Each point is reached from the start by the listed moves, each made 0, 1 or 2 times, or once backwards (-1), plus a little noise. Is the number of moves made odd or even? Then give how often each move was made.
(in the rows, 128 means zero)

Moves:
(1): [165 140 134]
(2): [117 167 114]
(3): [143 144 171]
Start: [137 135 128]
Points:
[ 99 124 123] -> odd (-1, 0, 0)
[244 191 229] -> even (2, 0, 2)
[114 142 169] -> even (-1, 0, 1)
[114 157  70] -> even (0, 1, -1)

Moves:
(1): [156 126 136 110 132 136 120 136 139]
(2): [130 174 123 130 135 116 135 123 132]
(3): [117 131 170 143 146 113 122 118 131]
(4): [156 145 109 157 146 143 139 115 137]
(5): [117 129 124 129 177 129 111 133 116]
(6): [114 135 138 129 116 156 123 137 131]
(7): [115 140 131 122 136 141 163 125 125]
(8): [132 129 132 135 131 129 138 164 103]
(9): [123 122 133 135 138 132 129 148 173]
Start: [126 153 130 141 133 126 143 126 119]
Points:
[ 95 173  61 175 192 189  83 109 123] -> odd (-1, 0, -1, 1, 2, 2, -1, -1, 0)
[176 231 131 150 182  82 174 210 129] -> odd (1, 2, 0, 0, 0, -1, 0, 2, 1)
[163 179 114 156 206 227 201  97  88] -> odd (1, -1, 0, 2, 1, 1, 2, 0, -1)
[ 50 179 219 212 214 196 206 163   9] -> odd (-1, -1, 2, 1, 1, 2, 2, 2, -1)
[155 249 108 180 103 132 141  94 219] -> even (0, 2, 0, 1, -1, 1, -1, -1, 1)

Moves:
(1): [149 133 122 127 128 113 124 131 129 125 120 124 130 131 136 131 120 131
 117 132 121]
(2): [124 155 133 132 121 125 130 122 129 123 132 126 134 125 124 123 126 135
 130 127 122]
(3): [127 125 142 117 125 132 121 131 122 133 120 122 127 127 124 129 136 123
 125 131 132]
(4): [127 128 147 167 138 133 120 136 132 137 131 114 133 129 126 123 121 130
 115 121 138]
(5): [135 141 129 118 151 132 131 117 131 118 115 136 133 121 128 124 134 141
 132 124 134]
(6): [148 136 118 132 124 166 131 128 124 136 138 134 129 121 132 125 127 126
 122 133 117]
(7): [137 133 132 131 125 131 152 128 136 129 124 141 126 135 133 130 132 133
 125 137 128]
(8): [126 137 119 123 128 132 133 155 127 114 122 133 134 135 127 130 119 117
 137 126 128]
(9): [129 129 136 129 130 126 111 118 153 132 124 132 123 139 124 131 131 113
 133 130 108]
(10): [123 129 124 122 133 121 125 135 123 150 125 136 130 124 121 129 131 131
 130 128 121]
(11): [136 126 140 125 136 125 128 130 129 130 146 130 118 123 124 122 123 122
 128 127 129]
(12): [132 123 134 137 118 123 113 133 125 118 136 157 135 120 137 139 132 122
 129 127 125]
(13): [131 120 133 124 137 124 132 119 139 123 150 127 158 126 132 123 123 123
 131 141 122]
(14): [129 130 136 119 130 128 117 116 120 131 132 134 129 158 123 112 132 138
 113 126 121]
(15): [125 133 128 130 138 125 123 126 126 131 129 125 124 124 147 127 135 122
 126 130 129]
(16): [134 131 127 120 132 134 126 138 123 130 129 127 131 138 129 162 130 131
 142 124 130]
(17): [148 136 112 138 123 134 133 131 126 131 139 124 136 133 115 125 154 114
 124 120 137]
(18): [131 126 128 117 125 130 121 145 146 132 136 128 129 126 136 122 136 145
 133 118 131]
(19): [136 133 129 130 124 123 122 128 121 131 123 125 127 136 130 122 131 128
 148 129 131]
(20): [127 127 126 131 131 124 121 131 127 118 129 126 124 126 121 131 135 132
 127 152 125]
Start: [112 139 118 148 115 131 125 137 143 116 126 142 154 121 131 107 122 127
 146 141 128]
Points:
[192 145 104 181  98 205  71 158 163  99 123 194 129  67 169 104 192  88
 156 153 128] -> odd (0, -1, 1, 0, 1, 2, 0, 0, 1, -1, 0, 2, -1, -1, 1, -1, 1, 1, 1, 1)
[136 167 138 148 138 149 123 175  86  60 128 145 249 207 102 156 173 102
 116 118 182] -> even (0, 0, 2, 1, 1, -1, 0, 2, -1, -1, -1, 1, 1, 2, 0, 2, 2, -1, -1, 0)
[176 135  72  99 141 139 107 240 203 152 130 133 144 103 112 155 115 147
 152 179  85] -> even (2, -1, 0, 0, 0, 1, 0, 1, 1, 2, 1, -1, 0, -1, -1, 1, 0, 2, -1, 2)
[142 193 104 191 110 220 174 208 133  65 130 138 213 100 167 143  73 135
 189 187 131] -> even (0, 1, 0, 1, 0, 2, 1, 2, -1, -1, -1, 0, 1, -1, 0, 1, -1, 0, 1, 1)
[187 158  74 117  44 229 124 162 105  82 168 175 218 145 108  47 207 110
 167 167 144] -> odd (-1, 0, 2, -1, 0, 2, 0, 1, -1, -1, -1, 1, 1, 1, -1, -1, 2, 1, 2, 1)
[ 99 148 128 121 130 138 127 184 135  92  31 248 156 102 163 111 116 132
 156 119 137] -> odd (0, -1, 1, 0, 2, 0, 1, 2, 0, 1, -1, 2, -1, 0, 0, -1, -1, 0, 0, -1)

Moves:
(1): [137 136 124 130 124 139 132 128 124 134 130 130 126 130 126 132 127 120
 126 126 124 123 132 129 135]
(2): [117 142 133 124 138 130 129 131 124 127 122 127 129 129 120 129 132 132
 133 128 129 121 124 129 134]
(3): [128 123 129 121 121 122 134 134 130 125 131 130 117 130 120 128 130 133
 130 125 128 131 124 130 136]
(4): [129 139 136 132 127 125 138 124 126 126 132 132 132 133 130 129 130 127
 121 129 124 132 122 133 120]
(5): [129 116 143 134 141 128 124 135 124 139 140 126 131 133 135 117 133 124
 129 121 118 125 138 135 132]
(6): [122 123 124 125 125 131 139 128 120 128 127 122 137 124 125 130 138 124
 137 124 120 133 135 126 127]
(7): [124 125 131 122 130 125 140 130 138 140 128 135 131 126 139 125 120 116
 125 128 128 113 125 123 124]
(8): [125 128 125 137 128 127 128 142 130 124 137 125 132 130 128 130 123 126
 130 124 125 130 130 121 128]
(9): [130 121 131 131 125 135 124 122 136 131 134 131 137 127 117 129 122 130
 124 130 123 127 122 120 131]
(10): [127 134 126 131 115 130 126 131 128 144 128 128 131 128 134 120 126 127
 128 128 133 137 122 125 130]
(11): [128 131 127 117 129 128 129 130 126 129 149 133 130 122 126 127 126 132
 137 134 131 125 129 132 121]
(12): [129 123 137 131 123 132 129 136 129 134 125 150 127 124 131 137 125 133
 138 133 132 133 139 127 129]
(13): [132 127 137 125 120 123 126 129 120 120 128 126 136 127 132 127 129 125
 131 129 128 124 125 125 134]
(14): [123 131 124 130 127 127 125 128 131 125 125 128 128 140 125 128 133 122
 120 143 127 129 126 127 131]
(15): [125 139 136 122 129 132 122 125 133 122 131 127 119 127 144 127 129 128
 135 131 114 131 128 128 132]
(16): [123 128 135 122 135 129 132 125 127 132 127 123 127 131 133 138 124 125
 122 120 132 138 127 132 133]
(17): [128 126 132 135 129 134 128 126 135 126 130 128 122 115 127 134 145 124
 130 118 135 129 121 130 133]
(18): [140 128 122 125 136 126 138 133 132 131 127 124 135 129 134 129 133 143
 127 131 127 127 129 123 133]
(19): [142 133 136 132 127 126 133 123 137 134 132 123 124 138 126 130 124 119
 143 124 135 128 131 118 120]
(20): [129 134 122 128 135 113 126 125 124 135 127 126 127 120 129 131 123 125
 132 139 123 133 127 129 136]
(21): [129 126 133 130 125 133 138 123 131 125 135 123 126 126 127 123 127 127
 128 136 138 129 132 131 132]
(22): [131 138 125 121 130 126 131 125 140 130 124 131 136 124 121 120 128 120
 131 128 125 130 135 131 130]
(23): [117 131 126 132 120 123 125 118 133 141 130 122 135 130 126 140 130 135
 130 124 122 110 139 127 131]
(24): [129 128 129 132 124 128 128 137 133 130 124 126 131 127 129 133 127 129
 133 129 126 131 126 143 126]
Start: [132 133 136 122 124 131 129 133 128 137 127 133 127 119 130 126 121 124
 136 132 125 125 119 119 116]
Points:
[155 143  40 139 104 117 132 163 138 149 173 109 178 106  90 150  98 185
 130 172  98 119 123 130 113] -> odd (1, -1, 0, 0, -1, 0, -1, 2, 1, 0, 2, -1, -1, 0, -1, -1, -1, 2, -1, 1, 0, 0, 1, 2)
[146 163 148 128 122 108 169  96 175 249 175 124 169 166 111  88  86  66
 107 143 100  53 148 103 145] -> odd (2, 0, 1, 1, 2, -1, 2, 0, 1, 1, 0, -1, 0, 1, -1, 0, -1, 0, 1, 1, 1, 2, 2, -1)
[134 136 203 107 170 152 135 153 122 193 153 144  80 109 191 132 148  79
 171 122 148 143 119 138 154] -> odd (1, 1, 0, -1, 2, 0, 1, -1, -1, 1, 1, 1, 0, 1, 1, 2, 2, 0, 1, 1, 0, -1, -1, 0)
[109 144 164  69  70 140 194 118 143 185 130 104 150 119 129 180  88  98
 188 103 100  73 143  96 164] -> even (2, 1, 2, -1, -1, 2, 2, 0, 1, 0, 0, 0, 2, -1, 1, 2, -1, 0, 1, 0, 1, 0, 2, 1)
[190 162 167 114 125  85 179 126 160 197 191 130 176 140  62 133 124 157
 211 200 104  87 189 158 156] -> odd (1, 1, 2, 1, 2, 0, -1, -1, 1, -1, 2, 1, 1, 1, -1, -1, -1, 2, 2, 2, 2, 2, 2, 2)
[170 137 106 131  64 153 189 128 173 179 131 147 141 105 117 110 110 114
 125 196 133 167  79 127 123] -> even (1, -1, 1, 1, -1, 1, 1, -1, 2, 2, 0, 0, -1, 1, 0, -1, 0, 1, 0, 1, 2, 0, -1, 2)
[170 193 149  78  90 140 143 110 114 165 151 167 161 104 122 101  79 102
 175 194 161 139 112  88 122] -> even (1, 1, -1, 0, -1, 0, 0, -1, 1, 2, 2, 1, 2, 0, 0, 0, -1, 0, 1, 1, 1, 1, -1, -1)

Moves:
(1): [142 122 122 132 130 131 118 126 116 126 133 138 129 131 133 129 139 114
 139 128 127 135 131 124 132]
(2): [135 156 144 126 135 119 138 133 124 113 131 129 125 134 119 121 117 121
 130 119 124 120 124 120 122]
(3): [129 121 153 126 126 129 132 119 128 141 125 121 138 134 133 127 122 120
 124 118 127 133 125 132 135]
(4): [131 121 123 142 126 135 127 124 133 121 131 125 129 124 128 127 129 123
 124 122 136 136 136 123 131]
(5): [127 130 130 123 137 125 124 125 138 131 127 136 126 125 121 136 128 123
 133 132 129 135 130 116 122]
(6): [131 124 141 134 127 140 128 125 124 124 138 130 122 124 115 135 129 120
 131 137 129 117 131 126 123]
(7): [129 109 124 124 133 130 151 130 126 120 125 134 129 118 131 132 116 137
 131 122 115 132 117 118 129]
(8): [126 121 125 129 136 132 121 145 123 134 127 126 133 128 136 142 127 129
 121 126 129 133 131 120 132]
(9): [132 127 135 122 121 127 130 133 136 126 135 132 133 129 133 131 125 140
 131 120 128 128 132 135 137]
(10): [127 132 129 130 123 121 135 120 124 128 123 134 142 132 138 134 118 133
 128 136 138 124 124 121 129]
(11): [129 124 131 136 129 132 129 131 129 131 135 132 124 123 128 116 125 136
 125 124 135 126 119 121 125]
(12): [123 123 132 130 127 127 126 129 121 122 129 135 125 127 124 125 131 123
 131 122 139 130 126 135 127]
(13): [128 124 129 117 135 121 123 127 128 124 138 131 140 130 123 126 126 138
 119 132 124 124 135 126 127]
(14): [126 128 128 128 132 130 123 127 136 124 132 128 129 149 130 129 127 128
 137 125 131 126 132 126 124]
(15): [124 131 133 119 132 125 129 128 132 121 142 129 126 133 142 122 132 124
 127 132 131 124 127 132 128]
(16): [121 137 122 129 125 114 116 116 120 113 147 126 117 131 134 139 126 135
 132 122 117 128 125 122 126]
(17): [123 134 138 136 124 129 132 130 125 128 126 128 131 137 130 135 141 126
 127 127 123 132 122 119 115]
(18): [132 128 136 129 131 134 123 127 126 118 119 127 122 131 146 128 131 142
 127 126 128 128 132 125 133]
(19): [119 128 126 123 133 127 129 127 125 130 128 120 133 123 127 127 137 127
 136 127 133 119 131 127 134]
(20): [132 124 138 143 128 123 122 132 134 124 123 127 129 126 127 126 125 124
 137 137 131 132 124 128 124]
(21): [138 129 127 118 129 127 131 126 124 125 124 117 121 132 118 136 138 131
 123 128 136 127 112 121 128]
(22): [127 137 130 116 122 136 128 122 126 126 138 124 137 118 128 121 114 130
 142 138 130 146 132 123 127]
(23): [132 122 134 129 128 113 136 133 130 132 132 123 118 135 128 126 128 134
 127 134 136 131 147 122 126]
(24): [129 128 130 132 141 126 136 128 125 131 130 134 125 129 124 134 131 137
 123 128 132 131 129 138 124]
Start: [138 124 124 125 142 138 131 123 123 134 111 134 116 142 110 135 115 138
 113 122 131 114 122 138 143]
Points:
[128 105 156  93 200 165 153 124 103 127 122 160 140 102 191 150  58 180
 149  41 112 159 103  85 195] -> even (1, 1, 2, 0, 2, -1, 2, 2, 1, 0, 2, 0, -1, 0, 0, 1, -1, 2, 2, -1, -1, 1, -1, 1)
[203 115 179 127 118 132 137  71 108 175 120 112 137 229 151 134 130 192
 133 129 184 192 138 130 153] -> odd (2, -1, 2, 0, -1, -1, -1, -1, 1, 1, 1, -1, 0, 2, -1, 0, 1, 1, -1, 0, 2, 2, 2, 2)
[145 108 194 159 205 101  94 166  76 178 110 124 144 171  62 147 140  97
  87 105 136 102 125 175 139] -> even (1, 1, 2, -1, -1, 0, -1, 2, -1, -1, 0, 1, 2, 0, -1, 0, 0, -1, 1, 2, 0, -1, 0, 2)
[147 165 217 110 129  88 170 118 111 152  99 161 170 193 133 154  86 127
 127  79 121  86 138 102 162] -> odd (1, 2, 2, -1, 1, 0, 0, 0, 2, 2, 0, 0, 0, 0, -1, 0, 1, 0, 1, -1, -1, -1, 1, -1)
[122 175 185 123 156  50 170 107  65 128 115 152 155 177 138 194  99 114
 115  74  86 112  60  71 128] -> even (1, 2, 2, -1, 1, -1, 1, 1, 0, 2, 0, 0, 0, -1, 0, 2, 2, -1, 1, 0, 0, -1, 0, 0)
[157 141 249 108  72 172 131  81 116 115 138 147 173 160 164 111 123  91
 142 130 172 165 141 157 156] -> even (1, 0, 2, 1, 0, 1, -1, -1, 2, 1, -1, 2, 0, -1, 2, -1, 2, 1, -1, 0, 0, 2, 0, -1)

Moves:
(1): [139 119 127 133 131 133 146 131 146 143 137 116 132 130 136 134 123 137
 130 131 129 127 148 112 121]
(2): [118 141 125 126 125 120 137 126 125 136 131 125 119 123 118 128 128 131
 126 123 119 129 129 130 126]
(3): [125 134 138 129 122 119 125 118 127 121 125 126 126 135 124 131 121 119
 134 134 134 120 138 120 135]
(4): [131 121 133 143 131 123 125 126 111 136 142 134 119 122 126 144 137 118
 129 143 128 124 136 136 127]
(5): [125 128 137 129 139 130 128 125 134 131 123 139 122 128 129 128 126 127
 126 118 135 126 132 132 128]
(6): [125 139 121 115 115 153 124 122 120 133 144 137 141 124 114 128 117 139
 134 114 133 127 126 122 136]
(7): [117 120 128 132 110 122 148 133 127 132 125 136 142 127 138 122 125 106
 137 135 122 136 135 138 132]
(8): [143 138 132 140 127 119 129 147 142 134 129 124 136 123 137 141 125 116
 145 119 129 133 116 122 141]
(9): [124 121 122 135 130 127 132 128 135 124 121 134 125 131 117 137 126 126
 123 134 120 132 122 125 132]
(10): [115 125 129 120 130 128 122 132 133 141 128 116 139 129 129 135 128 126
 130 122 127 131 126 130 124]
(11): [125 128 113 123 133 121 131 124 132 114 140 130 128 119 129 132 132 123
 130 124 127 131 131 129 129]
(12): [139 123 130 118 121 128 128 128 138 131 128 138 122 134 125 132 128 133
 127 123 129 138 137 136 123]
(13): [134 135 129 136 133 125 129 114 131 134 132 128 141 139 120 124 134 125
 121 123 120 124 120 130 131]
(14): [125 128 122 130 126 126 144 132 122 129 138 133 114 147 132 136 120 116
 135 130 141 147 118 127 115]
(15): [131 133 143 126 120 137 125 115 143 127 130 127 126 123 142 132 132 130
 126 124 116 131 119 129 125]
(16): [141 125 123 114 118 124 129 128 116 130 117 130 132 131 133 150 130 120
 127 119 114 129 133 114 129]
(17): [126 133 128 128 133 136 137 120 127 125 120 121 124 134 126 142 141 122
 137 131 131 129 125 134 133]
(18): [126 122 141 122 136 119 132 126 119 130 138 120 128 116 118 131 130 138
 121 130 132 137 119 119 141]
(19): [124 121 124 145 134 137 123 126 121 136 126 132 123 131 122 124 123 125
 145 126 113 128 130 134 133]
(20): [128 143 127 124 138 134 132 140 123 123 138 139 130 133 131 123 137 128
 133 145 132 131 146 133 128]
(21): [128 138 132 134 126 121 117 117 127 126 132 119 144 131 133 141 125 149
 135 133 137 129 124 127 117]
(22): [123 123 135 134 120 145 123 119 133 126 118 131 132 121 117 116 139 114
 128 125 133 142 138 111 128]
(23): [114 131 126 141 130 127 127 133 122 117 125 126 125 136 135 131 141 141
 111 118 119 123 141 134 139]
(24): [134 125 134 124 132 129 134 131 127 125 126 123 136 128 125 132 121 123
 124 126 124 129 129 138 127]
Start: [132 132 139 125 140 124 118 122 134 124 120 146 118 131 129 131 132 128
 124 131 120 119 118 134 132]
Points:
[ 77 159 163  94  94 197  78  64 133 149  93 177  99  98  40  15 129 120
 138 103 122 125 143 116 146] -> even (-1, 2, 1, -1, 0, 1, 0, -1, -1, 0, -1, 1, 0, -1, 0, -1, 0, 0, 1, 0, -1, 2, -1, -1)
[121 173 138 124 126  82 175  27 154  98 113 145 136 164 116 172 118 118
  86 117  77  89 102 194 114] -> even (0, 2, 1, 0, 1, 0, 1, -1, 1, -1, 1, 0, 2, 0, 1, 0, 1, -1, -1, -1, 1, -1, 0, 2)
[141 161 141 184 164 217 172  61 148 201 149 157  80 186  96 237 151 140
 167 123  74 173 117 108  96] -> odd (2, 2, -1, 1, 1, 1, -1, 0, 2, 0, -1, 0, 1, 2, 2, 1, 2, 0, 2, 1, 1, 1, 0, 0)
[ 73 167 173 143 203 165 164  67  94 133 183 136  71 138  53 195 150  91
 170  97 150 172 191 116 162] -> even (1, 2, 2, 1, 2, 1, -1, 0, -1, 1, 2, 0, 0, 2, 0, 0, 2, 2, 2, 1, 0, 2, 1, 2)
[147 152 157  59 175 115  63 132 164  87 102 161 213  83  60 183 145  92
 100  49 135 155 107  34 218] -> odd (-1, -1, 1, -1, 2, 1, -1, 2, 2, 2, 2, 0, 1, -1, -1, 2, -1, 2, -1, 1, 0, 2, 0, 1)
[171 107 143 150  86 161 140  88 180 148  57 109 157 182 142 172 116 114
 111  85  35 113 155  63 131] -> odd (2, 0, 1, -1, -1, 0, 0, 0, 1, 0, -1, 0, 1, 0, 1, 2, 0, -1, 1, -1, 0, 1, 1, 1)
[ 83 160 132 137 116  86 195 105 101 121 191 115 128 132 146 209 154  84
 142 153  99 180 158 105 114] -> odd (1, 2, 1, 1, -1, 0, 1, 0, 0, 1, 2, -1, 0, 2, 1, 1, 0, 1, 0, 1, 1, 1, 1, 1)
[ 96 126 122 169 140 122 146 151  86 189 168 207 105 175  97 220 169  88
 119  92   7 165 101 217 187] -> odd (-1, 1, -1, 2, 0, 1, 1, 1, 2, 2, 0, 2, 2, 1, 1, 1, 0, 1, 2, 1, -1, -1, 2, 0)
[125 186  90  38 129 216 172  79 157 135 185 150  79 166 124 174 173 152
 158  95  97 210 158 129  71] -> even (1, 2, -1, -1, -1, 1, -1, -1, -1, 1, 2, 2, 0, 2, 2, 1, 2, 0, 1, 2, 0, 1, 0, 0)

Moves:
(1): [142 132 141 138 138 124 114 135 132 123 114 131 140 128 119 137 119 126
 129 112 116 137 121 135 141 122]
(2): [123 158 118 137 127 131 127 129 139 128 131 125 120 119 125 133 133 102
 124 131 115 132 120 102 128 125]
(3): [121 132 127 121 115 135 130 128 125 124 122 131 117 142 125 112 126 138
 144 141 121 135 141 124 122 140]
(4): [114 122 133 135 129 122 148 151 136 121 138 147 120 129 127 119 128 148
 119 124 134 125 150 145 129 144]
(5): [135 132 139 120 129 134 138 118 119 129 139 145 120 133 126 105 140 124
 133 129 123 122 126 119 108 136]
(6): [125 117 107 125 147 134 136 142 138 115 134 123 117 154 107 142 141 129
 106 105 136 127 121 135 119 123]
(7): [135 130 124 125 119 134 141 116 142 134 124 131 130 119 122 135 135 130
 124 145 135 138 126 132 136 135]
(8): [134 146 128 133 123 118 134 127 139 126 138 136 128 134 100 130 114 131
 110 136 135 133 127 107 135 136]
(9): [127 121 117 135 142 116 119 113 110 119 125 131 136 121 120 132 157 149
 131 137 125 139 114  99 126 127]
(10): [141 132 126 126 113 125 119 146 149 132 144 128 136 143 120 137 121 129
 137 116 119 124 128 138 120 128]
(11): [132 132 132 144 131 134 123 118 127 136 126 115 135 125 127 135 137 119
 124 121 131 122 133 126 129 129]
(12): [148 136 121 118 124 108 127 136 139 120 122 136 117 127 134 139 123 108
 131 139 130 137 129 132 116 141]
(13): [114 134 131 134 127 132 133 132 119 126 133 139 141 132 123 130 140 122
 115 132 133 132 116 124 130 123]
(14): [129 128 122 141 132 126 127 118 128 128 125 123 132 138 131 120 131 136
 117 123 119 126 137 133 127 138]
(15): [148 108 139 123 130 125 132 147 142 125 137 116 129 142 147 132 129 103
 121 128 136 135 103 134 118 125]
(16): [126 126 131 124 122 124 144 125 131 135 126 128 123 138 125 143 127 121
 124 134 118 127 123 124 128 125]
(17): [142 135 131 123 129 119 123 132 125 125 126 115 124 117 136 128 131 136
 124 133 121 126 130 128 119 129]
(18): [144 141 142 124 140 131 119 117 121 129 141 121 117 139 139 135 119 131
 134 132 112 128 134 123 119 131]
(19): [121 132 129 138 122 135 136 125 133 130 127 137 134 134 131 128 129 123
 127 126 132 130 126 124 116 118]
(20): [127 131 118 136 129 127 132 146 128 141 135 134 123 131 121 123 134 130
 123 136 134 128 120 124 129 130]
(21): [114 135 127 119 140 128 107 130 139 127 129 124 123 136 120 120 144 133
 129 111 139 102 115 124 136  98]
(22): [129 127 142 119 135 118 125 145 111 140 128 128 127 123 144 123 131 142
 120 115 132 148 122 124 135 141]
(23): [136 120 137 116 135 118 135 126 128 128 130 132 139 126 129 132 132 121
 122 130 131 142 129 129 127 120]
(24): [133 126 129 137 142  98 127 126 120 122 132 121 128 120 114 131 118 130
 138 121 132 136 115 137 130 124]
Start: [134 123 130 117 124 137 121 137 112 132 108 110  90 124 130 144 125 137
 134 132 143 133 116 131 144 132]
Points:
[126 198 158 156 127  85  89 190 175 119 157  95 105 121 162 143 149  90
  38 118 208 117  49  77 156 116] -> odd (-1, 1, -1, 1, -1, -1, 0, 2, 0, 0, 1, 1, 2, 1, 2, -1, 1, 0, 1, -1, 2, 1, -1, 0)
[175  98 136 112 169   7 161 170 147 133 171 116  33  98 129 190 159 112
 153 190 165 156  27  93 146 136] -> odd (-1, 1, -1, 2, 0, -1, 1, 0, 2, 0, 0, 1, -1, -1, 2, 2, -1, 1, -1, 1, 1, 0, 0, 2)
[126 200 182  86 132  94  56  99  96 119  80 115 125 110 103 141 121 152
 140 114 109 103  82  69 158  28] -> even (1, 0, 0, -1, 0, -1, -1, 1, 0, 0, -1, 0, 1, 0, -1, 1, 2, 0, 1, -1, 2, 0, 1, 0)
